Each row is a point. To make a cloud, some directions were put in groups of two or more. Within a group, all points are equally far from the middle, so they leave a hole (a ring in 2 directions, a hollow ball in 3). The other directions are filled evenly. Then the cloud was stretched, turned, moved and blurred a little. How many holes are there, and how many directions does each take, smallest first?

Cloud (14 x 2):
[[  0 -33]
 [ 38  -8]
 [ 36  49]
 [-58  28]
 [-31  55]
 [-48 -19]
 [ 12 -30]
 [-54 -12]
 [-11 -35]
 [-60   6]
 [ 46  30]
 [-46 -22]
 [-58  19]
 [ 34 -11]]
Holes: 1 (2)

Cloud (21 x 3):
[[ 31   2  -1]
 [-10  28 -34]
 [  7 -25 -18]
 [-22 -10  14]
 [ 37  -1  -7]
 [ 23 -13  31]
 [ -7 -60   0]
 [ 14  -1 -29]
 [  1   7 -14]
 [  9  41   3]
 [-15  18  -5]
 [ 41  11   2]
 [  7   7   8]
 [ -6  -9  14]
 [-20  19  -4]
 [ 51 -12 -14]
 [  1   2   4]
 [-15  -3  -8]
 [  5  -8 -26]
 [  6  17  31]
 [ 30   2  12]]
Holes: 0

Cloud (54 x 6):
[[-22 -26 -26  14  -1  38]
 [ -6   7   6   1  31 -29]
 [-36 -11  16   3  -3  40]
 [-34 -35   0  -7   4  13]
 [-40  -6  26   0 -11  28]
 [ 12  60   8  21   4  39]
 [ 15  20 -30  36  15  -5]
 [ 29 -17 -18 -28   7 -34]
 [-10 -12  32 -27 -13  18]
 [ 18   1 -13  16  14 -43]
 [-39  -1  -1  18 -15 -21]
 [-28   9  -6  19  -7 -31]
 [ -6  16   1  17 -53  21]
 [  6 -33 -26   7  19  27]
 [-49  -8  -2   4  -4  11]
 [ 13  38 -25 -37  33  17]
 [ 45  -1 -30 -13  -3   2]
 [-38 -30 -18 -15  -6  -1]
 [-26  27 -28 -11  22   4]
 [  5  -7  14   4   0  55]
 [-16  48   7  32  -7  47]
 [ 30  -3  12 -32  -6 -14]
 [ 26  13 -35 -32  35  21]
 [-33  21 -48 -11  -3  30]
 [  6  -6  16 -49   3  19]
 [  1  34 -40   7 -25 -18]
 [-24  44 -11 -15 -19  57]
 [  2  43 -21  -5 -27 -18]
 [  6  -3   5   3 -46  15]
 [ 14 -13  11  25 -19  35]
 [-30   0  12  38 -33 -12]
 [-11 -49  -8  -6  -7 -25]
 [-25  28  33  18  -3 -10]
 [ 11   4 -18  -4 -34  43]
 [ -2  44 -16   2 -40  -4]
 [ 30  11 -39  16  23  -4]
 [ 22  -9  44  -8   4 -11]
 [ 21  15  43 -20  16  -7]
 [ 35  -3  17  26  10  24]
 [-21 -15  35 -11 -20  13]
 [ 14 -14  21   7 -33   8]
 [-45  -5 -25 -13  -9  -4]
 [-33  27  10  16 -13  56]
 [ -1  50  19   2 -23 -10]
 [-34  10 -25 -36 -24   4]
 [-21  24  -3  48 -22  36]
 [  5 -36   7  35 -21   2]
 [-21  -6  30 -19 -26  16]
 [ -5 -18 -16 -55  -2  10]
 [-32  14 -41  17  -1  30]
 [ -2 -39  -8 -26  29  -9]
 [ -6  29  -4  24  33  22]
 [-25  -3   2  23 -12  53]
 [-34  35  27  10   8  18]]
Holes: 3 (2, 2, 2)

Cloud (85 x 8):
[[-36   8  12 -11  -7   5  -3  15]
 [  5 -21  -5  22   0  29   9  40]
 [-29 -45 -14 -12 -19 -21  17  15]
 [ 22 -44   0  22  34   0 -16   5]
 [ 27 -17 -23  22   5  51 -14  -8]
 [ -6  22 -43   3 -16 -10  -2   3]
 [ 26 -18  28  -5  10  11   0 -19]
 [  0  11   8  31  -6  15 -41  26]
 [ -5 -40  11 -20  14 -11   0  40]
 [ 20  12  -5  10  28 -20  13 -19]
 [-14   7 -22  27 -20  19  24  14]
 [ -1 -22  27   3  42 -28  -9   2]
 [-11  22 -20  -6  -2  15  -3 -40]
 [-18 -10 -12  44  -8   6   8 -17]
 [  8  11  30  -8  14  -9 -27  19]
 [-12  -3 -43  12  -4  -3  20 -28]
 [ 15 -10 -19 -14 -20  32 -14 -26]
 [ 12   9  -8  28  40 -24 -11 -38]
 [ 16  16  15   8  -4 -13 -24  24]
 [ 10  27 -21  46 -27   9 -10 -22]
 [-21  23 -41  -2 -14 -18   1  -9]
 [ 18 -17  21   6 -25  21 -13   9]
 [-14 -14 -42   1   2  12  16  -1]
 [  8   7  38  -3   9  23  -8  23]
 [-22  11   1   7 -14  33 -23  20]
 [  2 -43 -23  18 -26  18  23   8]
 [ -4  -6   3  22  -7 -11 -47  -1]
 [ -9  33   0 -12 -28  -1 -22  23]
 [  5   4 -17 -13   7   1   3 -55]
 [  8  36  -5  25  -8 -12 -26 -34]
 [ -8 -26  18  -8  20  26  12  32]
 [-31   9   1 -13  -4  -1  19   0]
 [ 17 -10  12 -32  11   5 -34   9]
 [-11 -28  -2  29  13   2 -34   0]
 [ 14 -31 -38  23  -3   2   1 -20]
 [ -2  15 -12  -1  26 -36  -5 -35]
 [ 30 -11 -22   8   7  -5 -15 -36]
 [-21 -13  -3 -22  22  -4  19  13]
 [-12  38   4   7 -14  23  -7 -15]
 [-17 -25 -22 -39   5  10  14   8]
 [ -9  -6   0 -39  -8  28 -37  -2]
 [ 26 -44 -14   8  21  17 -20 -15]
 [ -4 -14   6  28 -21  -1 -28  21]
 [ 14  19  26  13  15  -1  -9  23]
 [ -3   7 -13 -29 -44  24   4   2]
 [  7  34  -4  11   4  -7  20  -9]
 [ 10 -24  29 -11 -16   2   7  24]
 [ 25  -5 -27   6 -38  24  -7 -16]
 [ 15  -7  29  -7 -27  17  -1   2]
 [-24 -31 -19  -4 -31  16 -10   1]
 [  2  11 -10  16  10 -46   4 -25]
 [ -2  -7  -3  44  18  -5 -36  -2]
 [-31   9 -12   5   8  23 -13 -16]
 [-36 -18  -2   0   0   8 -21  36]
 [-17  18   8  34 -32  14 -14 -16]
 [  0  17 -21  38   6 -18  22 -15]
 [ 22  16 -22  16 -17 -29  -8  -3]
 [-16 -17   3  10  27  44  11  14]
 [ 16  24 -20  20  -2 -22 -11  -5]
 [ -6  -1 -28  34   9   5   7  11]
 [ 10 -32  12  -2   1  14 -10  44]
 [ 13   8 -25  14 -34  29 -25   3]
 [ 20 -17 -14  -6  15  21  -8  31]
 [-25  -9 -24   4 -36 -23 -16 -27]
 [-41   6   0   7 -19 -10  -2   5]
 [-12 -16 -34   3 -17  -8  -9 -43]
 [-27  -1 -41 -14 -34   5  17 -19]
 [  7 -39  -5   6 -10  32 -22  20]
 [ 23  -2   0   6  14   7   5 -60]
 [ -2  12  -9  -7 -14 -13   7 -57]
 [-10  -7  24   8  -9 -12 -30  36]
 [  5   7  22 -23 -15 -21  20   8]
 [-28 -31   7 -28  -5 -11   6  40]
 [  2  -3  -3  25  -3 -44 -12  11]
 [ 11  -7 -50  -1  20   4 -10 -15]
 [-35  -8  -6 -18 -46 -15 -14 -13]
 [  6  17 -11  31   9   2 -40  19]
 [-15 -14   0 -24  16 -33   5 -33]
 [ 15   8  -5  -6   8 -11 -30  31]
 [ 27 -23  -2  23  28  11 -17 -47]
 [-28  14   2  17 -11 -33  15  17]
 [ -2   6 -27  25  16   2  18   0]
 [-17 -16 -41  -7 -54  18 -14  21]
 [ -4 -27  19 -11  12  -9 -44  -1]
 [ -7  24   3 -14 -24 -11 -47 -15]]
Holes: 1 (6)

Cloud (96 x 9):
[[  8  25   7 -17 -30  22   4 -18 -21]
 [-15 -38 -34 -35 -27 -16  14 -14   5]
 [ 19  24 -18 -10   3  28  13  16  35]
 [ 41  24   2 -27  -4  -9 -11  -5  10]
 [-24  -6 -31  37   5  13   5 -15  -4]
 [ -4 -48 -21  -2  20 -24 -13 -15  25]
 [ 11 -37 -22 -12 -25  15   3 -23   2]
 [-15 -11 -18 -24   9 -16   6 -26  -8]
 [ -5   9  31  28 -21  -5  26   4  -1]
 [ 24 -13  10  -3 -12  18  30  25 -32]
 [  4  -6  -1 -29  22 -38  -4 -16   9]
 [ -1   0  22  -5 -11  15  42  21 -39]
 [-31 -37  -4   9  28 -22  31 -12  11]
 [-21 -10   4 -44   7 -12   3   4 -10]
 [ 40  -1   0  12  38  40  15  -6  16]
 [ -6   0  32  19 -21 -12   4  -9 -43]
 [ 29 -16   9 -18  24 -12  -7  19  -2]
 [ -8 -31 -25 -21 -54  33 -20  24  16]
 [  2  -6  24  15  37  19   2 -18   7]
 [ 39  24  -1   1 -15  29 -14 -24  18]
 [ 11 -29 -10 -25 -36  -1  16 -25  25]
 [ 31   9 -15 -31 -43 -16  28  -1   2]
 [-52 -25  -4   6 -49 -34  -2 -16  -1]
 [-11  -9 -12  27 -18  -4 -17 -41  32]
 [-14 -13   2 -42 -60 -35   1   6  27]
 [-17 -12  24   6   3  22  38 -28   2]
 [ -7 -18 -10   7 -50  11  27 -26  17]
 [ -3 -15 -25 -16  13  25 -22  -1   7]
 [ 37  -4   6 -15 -17   6 -22   6   1]
 [ 43 -12  -6 -22 -11  11   7 -18   5]
 [ -5  10  12 -22   3 -51   1  -5  -6]
 [-10  24  13   3 -35  -5  -2   8   7]
 [  4  20  12 -21 -43 -48   9 -19  10]
 [-24 -12  11   5  15   9   2  -2  39]
 [ -8  -2  12  12 -17  55  29  12 -13]
 [-25 -13 -19   2 -59  29 -26  10  10]
 [  1  -4  30  24 -17  13  16  22 -11]
 [-17  -8  10 -16   0   0 -15  -9  34]
 [ 15 -19   2  15 -14  16  43 -16 -13]
 [  1 -14 -11 -35  22 -34  18   9  -6]
 [-39 -27 -15  29  10 -21 -11 -23  24]
 [ 34 -24 -11  -7  15  36   2  13  12]
 [ 51  -5  18 -33  18 -19  25  12  12]
 [-11 -20   7   6   6   6  56 -20  -1]
 [ -4 -18 -34  10  15  -4   7 -35  36]
 [-11  14  15  21 -40   3  24 -34   1]
 [ 14   4 -18  19 -31  24 -15 -38  10]
 [ 10   4  26 -30 -41 -24   9 -16 -17]
 [ -2   1 -30  26 -48   9 -21 -14  -1]
 [ 39  12   9 -12 -13 -13  -5  18  31]
 [  7 -12  33 -26  14 -25  -3   6  14]
 [ 19  -6  -4 -13  39  16  11  -6  -9]
 [ -8 -34 -43 -23 -34 -16   1 -21  35]
 [ 17 -29  16  -4  31  33  32   5  32]
 [ 19  29  -8  23 -33  22  -5 -30  15]
 [ -6 -25  20   9 -10   0  42 -15 -28]
 [ 10 -16   3 -10 -45  36 -12   8 -21]
 [ 19  -3 -11 -49 -30  -5  24  11 -14]
 [-25 -40   7  24  14 -21  13  -6  27]
 [ 32   7 -11  26 -11   0  -2 -18  -5]
 [ 18   5   4  37 -13  -1  -6   1  13]
 [-19 -15  10  24  17  -9  42  -6 -34]
 [ 10   9 -24   2 -23  12  40 -15  -1]
 [ 14   9  31   2  22 -34  53  -1  -1]
 [ 10  22  31  40  -4  13  12 -23  -1]
 [ 21  -2 -27 -31 -14  -1  31  23  50]
 [ 35   9 -16 -30   1 -34  22   9  38]
 [ -9 -27  15  18   6  -5  -3 -18  36]
 [ -3 -33  -3  -9 -10  -4  45 -15  -7]
 [ 13 -20 -12   6 -37  -1  40  -3  34]
 [ 12 -18 -29 -44  -8  17  -2  -5  29]
 [  5  -7  23 -12 -31  49  11  10   5]
 [ 26 -14   7 -16 -27 -29   7 -27   1]
 [-30 -22 -36  -6 -55  -3   9 -15  28]
 [-11 -19 -39 -12  -8  17 -21  -8  46]
 [  1   3  10 -10 -12  10  56 -24 -10]
 [  4 -29 -38 -17  -2 -27   4 -25  32]
 [ -1  20  -9 -19 -40   9  32  14   3]
 [  3  -4  13  -6 -51   3  27  21 -21]
 [-19   9  -1  21 -34  19   2 -29  37]
 [ 13   6  15 -19   7  44  35  22 -16]
 [ 28 -12  -4  -6 -11  27  23  35  -6]
 [-36 -23   5  -9  -3 -45 -14 -29   0]
 [ -2 -16  30  21  19  40  24  -1  18]
 [-21 -45   5 -29 -40 -34 -18   6  19]
 [  1 -19  -9  -6 -28 -36 -20  16  37]
 [ 11  -5 -16  -9 -43  34  10  20 -21]
 [-20 -32 -14 -45 -56 -12   8  22  25]
 [-14 -43  -5  11  -8  -5  41  -9   4]
 [ -6   2  -6 -39  -5 -12 -21   8   5]
 [ 22  -6 -25  -8 -21 -41  10 -20  13]
 [  9  14  19 -46 -43  12   0  12   5]
 [ -7 -13  29 -32  23  11  30   8  22]
 [  3   9   5   1  13  41  38 -26 -10]
 [ -4 -47  10   0  -2  27   3  35   7]
 [ 17  30  18  -1  24   4  36  11  -5]]
Holes: 2 (4, 4)
